Rows are points. Before rounding, the points of a table are all equally far from one centre. They may lie mostly on one side of it. Write the centre, to within rounding.

Points:
[[-1.98  0.75]
 [-1.21 -2.49]
 [-1.70  0.83]
 [-0.76  0.73]
 [-3.05 -0.54]
 [-1.59  0.84]
 [-2.65  0.30]
 [-2.52  0.43]]
Centre: [-1.40 -0.82]

Points:
[[ 1.11 -0.79  1.07 -0.98 -2.23 -2.63 -1.59 -0.93]
 [ 1.45 -1.12  1.11 -1.14 -3.09 -1.96  1.27 -0.33]
 [-0.76  0.09  1.75 -0.83 -3.03 -2.52  0.98  0.41]
 [ 0.43 -0.27  2.08 -1.99 -3.27 -0.76  1.57 -0.50]
 [ 1.99  0.58  0.11 -0.74 -3.88 -1.31  1.17 -0.98]
 [ 2.03 -1.27 -0.08 -1.33 -2.87 -0.87  0.87 -0.63]
 [ 0.18 -0.72  1.64 -0.17 -4.58 -0.96 -0.29  0.26]
 [ 0.44 -0.71  1.56 -1.85 -3.05 -1.89 -0.75 -0.37]
 [ 1.47 -1.01  1.99 -0.55 -0.04 -2.46 -1.55 -0.89]
 [ 1.79 -0.15  0.60  0.19 -3.07 -2.82  1.25 -1.17]
 [ 0.34 -0.21  1.29 -1.53 -4.26 -0.24  0.86 -0.64]
 [ 2.25 -1.49  1.73 -0.05 -3.76 -0.99  0.08 -1.14]
 [ 2.20  1.42  0.38 -0.88 -2.16 -2.54 -0.89  0.32]]
Centre: [ 0.57  0.53  1.28  0.66 -1.28 -0.12  0.09 -0.53]

Points (18 x 12):
[[ 1.52 -1.26  3.13  2.08  0.43 -2.27 -0.46  2.21 -0.98  0.54 -0.31 -0.43]
 [ 0.47  0.43  2.60  2.01 -0.93 -2.85 -0.54  3.26 -0.61 -0.60 -0.30 -0.98]
 [ 0.54 -0.99  3.30  1.16 -0.45 -0.48 -1.71  2.55 -1.39  0.18 -1.09  0.83]
 [ 0.52 -1.01  2.44  0.81 -1.14 -3.10  1.54  2.00 -1.04  0.14 -0.71 -1.39]
 [ 0.05 -0.49  3.06  1.94 -1.41 -1.38 -1.45  2.21  0.49  0.92 -1.53 -3.71]
 [ 1.51 -2.34  2.03  2.24  0.11 -0.92 -1.26  3.06 -0.67  0.92 -1.04 -1.53]
 [-0.87 -1.04  1.14  2.56 -0.86 -2.78 -1.20  1.60 -1.76  0.93 -1.18 -1.08]
 [ 0.25 -1.53  2.36  1.45 -0.43 -0.12  1.27  2.54 -2.77  2.31 -1.21 -0.02]
 [-0.29 -1.26  1.92  1.50 -0.36 -1.22  0.49  3.14 -1.93  0.87 -0.64  1.00]
 [ 0.10 -1.77  0.77  2.74  0.29 -1.66  0.00  2.55 -1.32 -0.10 -0.68 -0.52]
 [ 3.01 -0.83  2.66 -0.56 -1.32 -0.41  0.21  3.72 -1.33  2.59 -0.58 -3.04]
 [ 0.63 -1.74  3.76  1.30  0.03 -0.07 -0.02  0.39 -0.40  0.14 -1.82 -2.59]
 [ 0.32 -0.94  3.46  0.91  1.43 -1.13  0.06  2.68 -1.06 -0.72 -1.19  0.19]
 [-0.67 -0.27  4.12  1.69  1.44 -0.94  1.23  2.42 -0.77  0.38 -0.50 -2.80]
 [ 0.31 -2.15  2.88  0.76 -0.58  0.36 -1.94  2.42  0.71  1.98 -1.71 -2.34]
 [ 0.14 -0.77  0.79  1.45  0.01 -3.19 -0.77  3.37 -2.34 -0.20 -1.12 -0.74]
 [ 0.95 -0.56  2.26  1.44  2.27 -1.96 -0.41  1.51  1.34  3.16  0.08 -0.45]
 [-0.02  0.30  2.72 -0.11 -0.40 -1.24  0.91  1.85  0.94  0.60 -0.63  1.76]]
Centre: [ 0.50  1.24  0.83 -0.20  0.40 -0.23 -0.45  1.56 -0.91  1.41 -0.67 -1.83]
